Rows are points. The points of each table are mixes of a few directions, plus a little noise. Count the directions of each table, and those that both share. Where both have some left over, give the other angles between the two spaces (their principal angles), to ten degrees, smallest first.

First:
[[ -5  12]
 [-21  55]
 [  2  -6]
 [ -5  15]
 [-12  34]
 [ 19 -48]
 [ 24 -59]]
Second:
[[  3  -7]
 [-22  55]
 [  9 -24]
 [  3  -7]
 [-24  60]
 [ 17 -41]
 [ 14 -35]]
Directions: first 1, second 1, shared 1

First, 9 rows:
[[ 11   4  -1  18 -21   5]
 [ -1  -2   9  16   0  -1]
 [ 26  -6 -22 -21  -6   7]
 [-19  -7  23  12  26  -8]
 [ 21  -7 -14 -13   0   6]
 [  2 -27  19   1  50  -7]
 [-53  19  14 -10  10 -13]
 [ 12   1  -3  11 -16   4]
 [  0  26 -25 -12 -47   7]]
Second (6 x 6):
[[  3  29 -11  60   0 -41]
 [ 17 -14   2  -4  -1  10]
 [ 10  -4  -1   5   1   2]
 [ 18 -14   2  -3  -1  12]
 [-22   9   0 -12   1  -3]
 [-25  -7   7 -47   1  19]]
Directions: first 3, second 2, shared 1; angles 50

First:
[[-16  -1  18   1 -24 -40 -12 -52   9]
 [ 60  24 -21   4  -6  29  17 -47 -10]
 [ 14   4  -8   1   7  15   7   8  -4]
 [-16 -11  -2  -3  21  15  -1  57  -1]
 [  5   2  -2   0   1   4   1  -3   0]
 [-35 -15  10  -3   8 -11 -10  37   5]
 [-13  -4   6   0  -4 -12  -4  -3   4]]
Second:
[[-30  16  41  11  26   6   1  19  39]
 [-20 -15   4 -14  31 -18  -3  12 -10]
 [  1   9  23   3 -12 -10  -8  29  20]
 [ -7   8  -5  11  10  25  11 -29   6]
 [ 32 -24 -35 -21 -29 -28 -11   6 -44]
 [ 24   0 -21   2 -27   6   1 -16 -13]
 [-25  -3  13  -3  32  -2   2   3   6]
 [-16 -22 -14 -16  34 -12   2  -8 -27]
 [ 24  20   6  16 -43  13  -2   3  20]
 [ 16  11 -11  11 -22  19   5 -20   3]]
Directions: first 2, second 3, shared 0; angles 30, 90

First (11 x 12):
[[  5   1 -23  30 -25   6 -21  -4 -19  -4  -2  -4]
 [-14  -5   5  -7  -4   0  16  14  -4   6  12  27]
 [  1   0  -2  -4   4 -20  13  -9   4   3  -9   9]
 [  8   6  -5  15 -38  32 -13 -10 -32  22   8 -18]
 [  1  -2  -1 -10  27   7 -20   5  23 -26   2 -16]
 [ -1  10 -15  -8 -18   4   9 -15 -15   7   3  15]
 [ -3   0  24  -9  10 -12  22  15   8   8  -4  10]
 [  2  -8  -2  14   1   6 -18   3   2  -2   2 -16]
 [  1 -12 -17  10 -10   1 -12 -16  -6  11   5 -10]
 [  2 -10  16 -15  44  -8 -11  10  37 -21  -5 -21]
 [ -1  18  19 -18   7 -18  32  11   4  -7 -12  25]]
Second (9 x 12):
[[ 12 -16  23   3  13  -4  -6  -9  10  27  -9 -41]
 [-13  17 -24  -3 -14   4   6  10 -10 -29  10  45]
 [ -6   7 -10  -1  -6   2   2   3  -5 -12   4  18]
 [  9 -13  18   2  12  -3  -4  -7   8  22  -7 -33]
 [  2  -2   2   0   1  -1  -1  -1   2   3  -1  -4]
 [  7  -9  14   1   8  -2  -3  -6   6  18  -6 -26]
 [-16  23 -34  -3 -20   6   8  13 -14 -39  13  60]
 [ -1   2  -3  -1  -2   0   1   1  -1  -3   1   4]
 [  6  -9  14   1   8  -2  -3  -5   6  16  -5 -25]]
Directions: first 6, second 1, shared 1
